Every row gives one point. The last column is the point's height on a tilted bowl or saddle (a function of degree 2), plus a little noise. Count its main directions that bend up, bend down and stay straight.

Points (10 x 3)
[[-0.16  0.44  0.29]
 [-0.16  0.06  0.23]
 [-0.13 -0.29  0.27]
 [-0.23  0.15  0.24]
 [-0.15  0.00  0.23]
 [ 0.11 -0.35  0.29]
 [-0.55  0.50  0.39]
 [ 0.04  0.32  0.26]
 [-0.35  0.11  0.26]
 [-0.05  0.37  0.27]]
Directions: 2 up, 0 down, 0 straight

Points (25 x 5)
[[-0.14  0.43  0.39 -0.62 -0.42]
 [ 0.09 -0.04 -0.21  0.20 -0.05]
 [-0.06 -0.37  0.15 -0.03  0.17]
 [-0.07  0.19  0.07  0.12  0.01]
 [-0.55 -0.15 -0.01 -0.06  0.37]
 [ 0.17 -0.01  0.00 -0.08 -0.02]
 [-0.55 -0.07 -0.52  0.04 -0.41]
 [-0.39 -0.46  0.44  0.12  0.38]
 [-0.20  0.28  0.20 -0.14 -0.10]
 [-0.59 -0.27 -0.20  0.42  0.67]
 [-0.18 -0.45  0.18 -0.14  0.33]
 [ 0.19 -0.49  0.32  0.37 -0.04]
 [-0.15 -0.03 -0.27  0.25 -0.10]
 [-0.04  0.25  0.06  0.41  0.26]
 [-0.07 -0.06  0.26  0.13 -0.08]
 [-0.33 -0.03  0.35  0.23  0.15]
 [-0.49  0.26  0.01  0.06  0.24]
 [ 0.06 -0.09  0.02 -0.42 -0.01]
 [-0.19 -0.17 -0.05 -0.34  0.03]
 [ 0.10  0.49 -0.08  0.15  0.23]
 [-0.21  0.05 -0.09 -0.74 -0.21]
 [-0.29  0.13 -0.32 -0.22 -0.43]
 [-0.27 -0.34  0.06  0.03  0.29]
 [-0.46  0.30  0.23  0.08  0.31]
 [ 0.38 -0.11 -0.12  0.17  0.16]]
Directions: 2 up, 1 down, 1 straight

Points (45 x 7)
[[ 0.72 -0.16  0.36 -0.12  0.22  0.51 -0.41]
 [ 0.39 -0.18 -0.52 -0.36  0.30 -0.17 -0.31]
 [-0.52  0.03 -0.15  0.07  0.01 -0.32 -0.23]
 [ 0.29  0.24  0.19 -0.24 -0.19 -0.06 -0.21]
 [ 0.33  0.28  0.23 -0.11 -0.21 -0.04 -0.22]
 [-0.24  0.01  0.01  0.15 -0.06  0.07 -0.13]
 [-0.02 -0.27  0.24 -0.13  0.23 -0.17 -0.20]
 [-0.08 -0.05 -0.06  0.16  0.16 -0.11 -0.12]
 [-0.42 -0.09 -0.11  0.18  0.14  0.23 -0.20]
 [ 0.14  0.54  0.31  0.11  0.06 -0.32 -0.29]
 [ 0.46 -0.11  0.06  0.00  0.48  0.11 -0.28]
 [-0.04  0.20 -0.23 -0.08  0.16  0.01 -0.13]
 [-0.14  0.01 -0.01  0.32  0.09 -0.08 -0.13]
 [-0.42 -0.29  1.04 -0.33  0.03  0.11 -0.51]
 [-0.49  0.88  0.17  0.32 -0.46  0.40 -0.65]
 [-0.28 -0.08 -0.05  0.17  0.28  0.14 -0.18]
 [-0.54 -0.63  0.44  0.18 -0.26  0.13 -0.47]
 [ 0.67  0.00 -0.57  0.19  0.30  0.03 -0.36]
 [ 0.06  0.24  0.26  0.09 -0.39 -0.13 -0.22]
 [-0.48  0.18  0.19  0.16  0.10  0.08 -0.22]
 [-0.18 -0.18 -0.19  0.10 -0.14 -0.18 -0.15]
 [-0.30  0.08  0.11  0.03 -0.36  0.25 -0.21]
 [ 0.36  0.08  0.32  0.22  0.34 -0.36 -0.31]
 [-0.53  0.07  0.29 -0.25  0.21  0.08 -0.26]
 [-0.17  0.39  0.01  0.00  0.34 -0.42 -0.27]
 [ 0.18 -0.07  0.04  0.29 -0.51  0.33 -0.28]
 [-0.38 -0.17 -0.25  0.00 -0.14 -0.16 -0.19]
 [-0.28  0.14 -0.08  0.50 -0.11  0.04 -0.20]
 [ 0.07  0.18  0.27 -0.06 -0.32 -0.01 -0.18]
 [ 0.20 -0.05  0.02 -0.54 -0.27 -0.04 -0.24]
 [-0.29 -0.14  0.16  0.09 -0.60  0.20 -0.33]
 [ 0.57 -0.10  0.15  0.47  0.17 -0.59 -0.44]
 [ 0.17  0.48 -0.26 -0.10  0.21  0.19 -0.22]
 [ 0.21 -0.14 -0.11  0.15  0.11  0.02 -0.13]
 [-0.24 -0.07  0.52 -0.38 -0.18 -0.42 -0.30]
 [ 0.01  0.18 -0.32  0.26  0.42  0.28 -0.23]
 [ 0.14  0.16 -0.32 -0.09 -0.48  0.17 -0.25]
 [ 0.14  0.20  0.01 -0.47  0.04 -0.82 -0.39]
 [ 0.48  0.02 -0.10  0.36 -0.09 -0.19 -0.24]
 [ 0.14 -0.06  0.36  0.03 -0.05 -0.02 -0.16]
 [-0.33 -0.44  0.12  0.14  0.04  0.11 -0.24]
 [-0.17  0.20  0.18  0.15  0.16  0.13 -0.15]
 [ 0.05 -0.24 -0.12  0.14  0.13 -0.18 -0.15]
 [ 0.14  0.07 -0.38 -0.09 -0.02  0.13 -0.14]
 [ 0.00  0.29  0.09 -0.05 -0.49 -0.12 -0.25]]
Directions: 0 up, 6 down, 0 straight

Points (65 x 9)
[[-0.11  0.31  0.34  0.19  0.65 -0.27 -0.02  0.55 -0.39]
 [ 0.10  0.12 -0.29 -0.14  0.32  0.64 -0.62 -0.14  0.60]
 [-0.12 -0.11  0.40  0.30 -0.11 -0.29  0.39 -0.22  0.38]
 [-0.04 -0.17 -0.36 -0.05 -0.20 -0.08 -0.42 -0.61 -0.25]
 [ 0.23  0.10 -0.02  0.43  0.41  0.06 -0.18  0.16 -0.19]
 [-0.37  0.02  0.18 -0.03 -0.09  0.31  0.05 -0.40 -0.06]
 [-0.54  0.23 -0.11  0.04  0.22 -0.55 -0.18 -0.54 -0.43]
 [-0.25  0.04 -0.13 -0.09  0.10 -0.10 -0.08 -0.19 -0.02]
 [ 0.04 -0.26 -0.09 -0.13 -0.03 -0.23  0.31  0.16 -0.03]
 [ 0.43 -0.55  0.15 -0.19 -0.46  0.40 -0.45  0.04 -0.28]
 [ 0.21  0.04 -0.31  0.03  0.32 -0.03  0.32  0.19 -0.24]
 [ 0.09  0.22  0.32 -0.13 -0.12  0.04  0.67  0.16 -0.19]
 [ 0.39  0.01 -0.02 -0.56 -0.38 -0.27  0.12 -0.01 -0.33]
 [ 0.02 -0.29 -0.50 -0.12  0.02 -0.11 -0.33 -0.28 -0.23]
 [ 0.15  0.06  0.27 -0.34  0.10 -0.12 -0.32  0.61 -0.31]
 [ 0.08 -0.34 -0.06 -0.02  0.33  0.11  0.16  0.03 -0.16]
 [-0.22 -0.56 -0.14 -0.23 -0.11  0.08  0.65  0.66 -0.64]
 [ 0.12  0.10 -0.12  0.15 -0.29 -0.29 -0.23  0.07  0.00]
 [ 0.19 -0.27 -0.13 -0.18 -0.09 -0.33  0.31 -0.07 -0.07]
 [-0.48  0.26  0.02 -0.14  0.12  0.06 -0.27 -0.04  0.12]
 [ 0.10 -0.48  0.17  0.17 -0.46 -0.47 -0.21 -0.33 -0.21]
 [ 0.15  0.47  0.02 -0.22 -0.09  0.53  0.03 -0.04 -0.19]
 [ 0.19  0.50 -0.05  0.07  0.13  0.09 -0.14 -0.34 -0.07]
 [-0.53 -0.02 -0.57  0.09  0.53  0.41 -0.19 -0.22 -0.04]
 [ 0.18  0.37  0.33 -0.19  0.05  0.64 -0.04  0.51 -0.39]
 [ 0.06  0.22 -0.03 -0.08 -0.22  0.50  0.44 -0.12 -0.48]
 [-0.26  0.11  0.38  0.16 -0.47 -0.09 -0.36 -0.45 -0.25]
 [-0.72  0.68 -0.02 -0.06  0.32  0.00 -0.06  0.03 -0.12]
 [ 0.09 -0.09 -0.20 -0.18 -0.15  0.23  0.14  0.07 -0.16]
 [ 0.05  0.33  0.20  0.11  0.01 -0.11  0.01  0.04  0.03]
 [-0.03 -0.24 -0.12 -0.43 -0.31  0.02  0.53  0.42 -0.57]
 [ 0.06 -0.33  0.14 -0.21 -0.37  0.50 -0.01 -0.40 -0.36]
 [ 0.31  0.69 -0.11 -0.10 -0.11  0.24 -0.04 -0.04 -0.22]
 [ 0.64 -0.08 -0.13 -0.15  0.09 -0.06 -0.09  0.38 -0.23]
 [-0.21 -0.23  0.26 -0.10 -0.03 -0.10 -0.25  0.67 -0.30]
 [-0.10 -0.32  0.34 -0.37  0.03 -0.13  0.20 -0.30 -0.19]
 [ 0.31  0.03 -0.26  0.40  0.02 -0.27 -0.13 -0.28 -0.12]
 [ 0.10  0.05  0.42  0.10 -0.21  0.16  0.13 -0.49 -0.16]
 [ 0.29 -0.45 -0.10 -0.63 -0.18  0.13 -0.20  0.08 -0.33]
 [-0.31  0.42 -0.40 -0.04 -0.20  0.02  0.36 -0.02 -0.50]
 [ 0.07  0.06  0.44 -0.19 -0.56 -0.03 -0.22  0.25 -0.19]
 [-0.24  0.16  0.16  0.23  0.31 -0.01 -0.06  0.26  0.02]
 [-0.08 -0.21 -0.08  0.23 -0.11  0.25 -0.25  0.10 -0.01]
 [-0.32 -0.25  0.21  0.07  0.37 -0.10 -0.10 -0.01 -0.02]
 [ 0.22 -0.39 -0.14  0.03 -0.28  0.38  0.39  0.02 -0.35]
 [ 0.26  0.21 -0.17 -0.16  0.07  0.17  0.52  0.12 -0.41]
 [ 0.20  0.27 -0.32  0.10 -0.14 -0.02 -0.05  0.31 -0.11]
 [-0.11 -0.10 -0.31 -0.23  0.11  0.30  0.43 -0.06 -0.41]
 [ 0.02 -0.02 -0.45  0.33 -0.44 -0.20  0.58  0.10 -0.13]
 [-0.10 -0.32 -0.39 -0.02  0.26  0.41  0.15 -0.22 -0.31]
 [-0.12  0.09  0.05  0.47 -0.20  0.09  0.36 -0.20  0.05]
 [ 0.30  0.43  0.44 -0.24 -0.27 -0.34  0.18  0.22 -0.24]
 [ 0.00 -0.09  0.36  0.04  0.20  0.14 -0.07 -0.30 -0.03]
 [ 0.10 -0.23  0.26 -0.01 -0.38  0.00  0.41  0.21  0.04]
 [-0.33  0.24  0.23 -0.02  0.28 -0.10 -0.22 -0.03  0.05]
 [ 0.13  0.01  0.68 -0.25  0.23  0.68 -0.17  0.13 -0.26]
 [ 0.10  0.13  0.15 -0.11 -0.21  0.22 -0.24 -0.30  0.03]
 [-0.09 -0.24  0.21 -0.40  0.15 -0.08  0.15  0.44 -0.25]
 [ 0.41  0.04 -0.62  0.14 -0.19 -0.38  0.31 -0.11 -0.23]
 [ 0.26  0.19 -0.25  0.25  0.10  0.28 -0.10  0.26 -0.09]
 [ 0.03 -0.31 -0.40 -0.19  0.05  0.36  0.36  0.18 -0.52]
 [-0.49  0.47  0.31 -0.09 -0.50 -0.29  0.01 -0.41 -0.48]
 [-0.20 -0.09  0.67 -0.07  0.00  0.01  0.10  0.00  0.03]
 [ 0.30  0.24 -0.15 -0.03  0.10 -0.15 -0.15 -0.02 -0.04]
 [-0.19  0.11  0.16 -0.21 -0.34 -0.11 -0.24 -0.09 -0.06]]
Directions: 1 up, 6 down, 1 straight
